Each wall is flat, endless, passes through zero and stands at right angles to its row. A trip goes straight from one point to another. List the walls that it crosses, first one first.

Walls:
(1): [ 7 50]
(2): [-43  63]
(3): [ 42 -30]
(4): [-46 -34]
(5): [28 64]
(6): [-13  -5]
Trips:
[40 24] to [ 9 37] => 2, 3
[-18  51] to [-34  58] => 6
[95 56] to [ 5 42] => 2, 3
[ 50 -11] to [61 30] => 1

Walls:
(1): [ 13  16 -66  24  59  -8  32 -29 -48   0  -2]
(2): [ -41  -26   10   10    5   21  -36   -5   11 -121   23]
(3): [ 53 -24 -25  12  -2   3  10  34   8 -99  55]
(4): [  8  51 -27 -11  12   6 -11  25 -27  20  16]
(5): [-14   3  44 -16 -53 -11  -6  23 -30  14  62]
(6): [ 88  21 -23  12 -71  41   0 -27  13  14 -43]
Trips:
[  4 -53 -13  35 -33  32  38   9 -73   6   2] to [ 31  27 -28  12  25  28  37   7  63  43  60] => 4, 5
[-39  -9 -19  71  28 -24  44 -14 -18   4  48] to [-18  -5  18  11  40  27  -5 -21 -56  36  39] => 4, 3, 2
[-23 -44  23  16 -72  16 -12 -56 -37 -26 -40] to [-22  13 -23 -34  -6 -55 -67  18  24 -43   3] => 3, 6, 4
[-15 -16  30 -21  14   8 -18  12  59 -29 -17] to [-57 -56 -56 -37 -15   2   6  -5  19  11 -17] => 3
[  9  43 -39 -28  -4 -10  52 -75  56   0  35] to [  1  12  18   5  83 -52  10 -42  -8  35   3] => 3, 6

Walls:
(1): [-30  44   9   8 -15   0  -2 -10 -48  15  48  96   0  67 -27  33   9  29
 -10  16   9  17 -17  17  -2 -32 -19  -1  17  -9  30 -17]
(2): [   6   -3 -103   20    2   10    5   75  -66  -30   80  -34  -15  -30
  -21    8   83   10  -63   66 -112   62    5    8  -16   -1   51   -7
  -58    2   -5  -45]
(3): [ 17   4  20  86 -49 -39 -32  -2 -39 -48 -47   7  91 -90 -20 -31 -16  46
 -11 -77 -45  10 -33 -94 -64 -70  -7 -30 -35 -41  24  39]
(4): [ -9  -9 -34  54  11 -22 -53  25  84  66  61   3  43 -16   2 -90 -67  31
 -17  -2 -34   8  11  -6 -15  46 -16 -22 -26  35 -82  -9]
(5): [  1  84 -60 -28 -81 -13  14  19  44  59   7  61  15 -17 -37  48 -10  27
  53  46 -73  17  30 -18  13   6 -46 -42 -50 -58 -19  62]
(6): [  68  -72   52    8   54  -27   26  -22    0   38   36   -7  -50   31
   10    8   10   54  -11  -29  -21  -44  -42   -3    7 -102   -8   58
  -14   27   38   11]
(7): [-20 -13 -11 -22  23  85   4  -9  -8 -15  13  70  13  12  34  66  -5  48
 -36   7  37  22 -20 -14 -29 -90  55 -47  -9 -14  26  16]
(8): [ -8 -23 -16  -9  37  -6   3 -48  32  54  10  -3 -45 -33  31 -47 -46  13
  41 -59 -92 -52  -1  47 -30  93 -17  53 -14  43  17 -33]
Trips:
[ -13  -38  -41  -57  -14   13   15  -55   21  -57    6 -106   28  -30
  -25  -22   45    7   -6    8   49  -50   27  -26  -61   21  -38   35
   20   15  -38   23] to [ 61 -16  -4 -23  16 -12  -1 -24  46 -15 -74 -27  92  72  35 -16  47  19
 -19 -30  -1 -36 -60  23  14 -18  20 -50  11  85  65  22] => 3, 6, 8, 7
[  50  -27  -40  -24   25  -43  -26  -89  -21  -16   23   -7  -70   14
  -23  -16   30   -1  -15    8   51  -10   33    8   -5   31  -32   49
    1  -43   57 -111] to [  7 -13 -42 -33  22 -54  20   0 -25  42  -1  48  39 -10 -26  41 -31 -53
 -24 -60  29   4  -9  46  92 -47 -50  -4  21  29 -29 -15] => 2, 8, 5
[ -20  -14   44  -44  -19   18  -34   35 -118   -2  -54  -26   90  -28
  -39   43  -78    6  -84  -56  -17   24   59    2    3  -46   29    9
   52  -96  -62  -59] to [  7 -38  -9   3 -44 -45  -5  29 -75 -35 -49 -13  10 -84  25  37  20   2
 -61 -25 -59  43  49  20   7 -69 -37 -26  37  37  11  24] => 1, 6
[-63 -91 -51  19  17 -55  -3  -2  32 -22 -31   3 -21  36 -19 -53  -9  23
 -12 -29 -35  30  50  82  26  25  33  43  -9 -70   0 -29] to [-31 -28  16 -89  94  23  -4 -42  12 -29  21  35  -7  -1 -92  -9  45  15
  10  54  10   4   8   9   6  32  10 -20   3  21 -49 -46] => 1, 7, 4
[ -8 -17   5 -82 -44 -12  15 -21  -1  37 -46  19 -17   6 -31  71 -27 -24
 -30 -31  28 -41 -37 -48   8  19 -18  16  32 -21  37  71] to [-13  59  -6 -69 -14  50 -24  42  28  61  37  44 -51 -28   4  16  22 -35
  34 -37 -33 -28 -17   9 101  34  21  55  35 -16   4 -20] => 8, 7, 6
